Every row gives one point. The last column is the point's height on a tilted bowl or saddle (a function of degree 2), plus a little noise. Along how many of its main directions does it bend up, bend down or stay straight?

Points, 11 rows:
21, -21, 21
-1, 36, 15
15, 15, 15
-11, 27, 16
30, -51, 32
-15, -95, 95
20, -71, 49
39, 33, 16
-47, 12, 28
-27, 53, 14
-58, -38, 69
Directions: 1 up, 0 down, 1 straight

Points, 15 rows:
53, 19, 72, -52
-47, -7, -45, -30
-51, 13, 80, -51
28, -77, 32, -56
-2, -21, 57, -30
27, 21, -72, -39
-32, 13, -4, -13
-8, 35, -34, -18
71, -82, 33, -83
-39, -56, 67, -59
-31, -13, -3, -16
-13, 29, -36, -18
1, -37, 11, -21
24, 20, 16, -15
-61, 83, -54, -68
Directions: 0 up, 3 down, 0 straight

Points:
20, 43, 95, 86
20, 8, 38, 21
-36, 38, -19, 28
-59, 11, 40, 35
13, 4, 8, 10
-10, -7, 9, 12
-10, 31, -40, 27
29, -41, 7, 33
37, 27, -1, 17
-9, -70, 83, 95
-10, -14, -29, 23
-12, -61, -2, 48
42, -20, -1, 25
62, -5, -15, 30
-14, -47, 44, 42
Directions: 3 up, 0 down, 0 straight

Points, 24 rows:
-30, -11, 19, -30, -15
-28, -10, -9, -18, -10
7, 1, -4, -57, 16
-95, -32, 52, 15, -95
-20, -5, -34, -19, -3
3, -23, -10, 23, 0
-39, 35, 16, 3, -22
-7, 30, -58, -25, -7
33, 32, -13, 21, -6
64, 20, 19, 35, 7
-8, -22, -30, 74, -20
-20, -12, -85, -55, 4
-22, 4, 21, -10, -11
7, 8, 2, 60, -13
-4, -18, 3, -64, 8
52, 4, 41, -80, 40
-59, 61, 83, -87, -48
35, -17, 13, 24, 13
12, 17, -34, 10, -6
-69, 34, -5, -39, -32
-7, -42, -48, 0, 3
56, -2, -8, -22, 27
11, 71, -64, -22, -28
-28, -61, 82, 75, -48
Directions: 0 up, 1 down, 3 straight

Points, 23 rows:
28, -22, -19, -36, -29
87, 32, 95, -64, -19
-25, 69, -15, -45, -37
12, -14, -28, 27, -56
49, -17, 1, -36, -18
-44, 12, 42, -2, 21
-37, -14, -9, -22, -17
-17, 26, -1, -9, -31
38, -30, -19, -5, -53
-93, -37, -35, 27, 5
13, 81, 58, -22, -95
-52, 9, -9, 37, 10
-62, 54, 29, -11, -5
-26, 10, -41, -27, -40
19, -52, 48, -53, 16
-4, -12, -31, -45, -31
-60, -32, -33, 17, -26
37, -28, -28, -57, -13
-32, 32, 26, -33, -6
60, -81, -32, -5, -90
61, 26, -53, -46, -13
28, -65, -43, -72, -43
-45, 35, 59, 15, 15
Directions: 1 up, 1 down, 2 straight
